Rows are points. The window is the flat piece filled in between its corners: a triangle in 3 columns, a solid with four corners in 4, and so on. A path goes straight from each point to the next, and from the last back to the first. List the points from which the path goes on through the window.

Window:
[[-55 -30   9  26]
 [ 28  30  13   8]
 [  7  14 -41 -49]
 [ 25  -7  13  29]]
Path:
(1): [ -4 -23  41  27]
(2): [-6 -4  9 47]
(3): [ 54  40 -39  13]
(4): [-16  -4  43 -17]
(5): [-12 -35  20   2]
(6): [ -2  16 -20  58]
(7): [-31  18 -16  38]
(8): [  3 -37  49  25]
Through the window after points: 3

Window (6 x 6):
[[ 27 -17  24 -21 -28 -21]
 [-21 -49 -17  38  11  43]
 [-14 -50 -40  75 -51 -55]
 [ 33 -15 -22 -42  11  -6]
 [ 16 -27  33  -8  -7 -68]
 [ 47 -12  -7   3   8  -3]]
Path:
(1): [  8 -69 -11  50 -22 -11]
(2): [ -2 -17  -5  28 -22 -28]
(3): [-14 -16   3  18  -5  26]
(4): [ -4 -87 -39  44  22  28]
(5): [ 37 -48 -25 -40   8 -18]
(6): [  2  24  22  21 -30  -3]
(7): [  1 -20 -16  28 -16 -35]
(8): [ 32 -55   2  37 -22 -17]
(9): [ 29 -46 -13   8  -2  18]
(10): [ 11 -11 -20  16   0   4]
(11): [ 21  -3 -14  -8  -1  11]
(12): [ 38 -37  -8 -12   6 -30]
Through the window after points: 3, 5, 11

Window, 6 rows:
[[ -5 -19  13  15 -41  17]
 [-13  -4 -10 -40 -50  17]
 [-23  -8 -57   8 -63   6]
 [ 23  -1  -7  12 -19 -22]
 [ 16  -9  25  48  94 -10]
 [ 33 -11  -3   0  -7  37]]
Path:
(1): [-13  24  26  38 -26  20]
(2): [  4  22 -14   6  -6 -12]
(3): [ 34 -35   3   4 -35   3]
(4): [-34 -33 -10 -41 -27   1]
(5): [ 17  25  -9 -19 -60  29]
(6): [10 25  1 47 17  2]
(7): [  1 -56  15   3  49 -21]
(8): [  3 -41 -24  -4  -7   3]
(9): [ -2   4  10   1 -39  13]
(10): [-12  13  -1 -15 -34  19]
(11): [  0 -21 -10 -26 -24   9]
(12): [ 15 -57  41   2 -39  22]
(13): [  6  56 -67  53  45 -19]
(14): [-22  49   2  -5 -27  16]
(15): [ 12 -45 -12  -6 -65  24]
(16): [ 50 -52 -35 -39   6  39]
Through the window after points: 2, 4, 8, 10

Window (8 x 8):
[[-20  49  10  -1 -10  -7 -12  -7]
 [-44 -14  21 -49 -21  10 -33  22]
 [-18  24  22   2 -38  28 -47   4]
 [ 44  -6  46   7  67  -9  -8  10]
 [ 50 -46  23  37 -17 -36  15 -19]
 [ 13 -46 -10  35   7  -9  -6 -12]
 [ 19  31  16 -24  29  45  12  23]
 [ 16 -53  27  56  21   5  46  39]]
Path:
(1): [-22  15  62 -36  21  12   2 -15]
(2): [  4   6  54  -2  30  11  14 -40]
(3): [  4 -17   6  31 -14   4  -1  37]
(4): [ 13   7  -3  22 -18 -18 -26  33]
(5): [-10 -50  29   4  -4  19  18 -35]
(6): [  3  31  64  31  11  -6  11 -44]
(7): [ 13 -23 -40 -10 -34 -15 -22  40]
(8): [ 9  1 14 12 17 16 -9 41]
(9): [-13 -41  43  -3  11  -9   6 -58]
(10): [ 11   4  63  32  48  -9  -2 -18]
(11): [ 65 -28  -2 -19  28  -6  -6  38]
(12): [ 19 -28 -12  43 -22 -63 -52  27]
(13): [ -1   8  39 -35  21  52  18 -33]
(14): [  5  14  70  56   1  19  25 -27]
(15): [ 10 -12 -13  -9  10 -23  -9  28]
(16): [ 64 -11 -22  57  33  -6  -4  41]
Through the window after points: 2, 6, 10, 14, 16
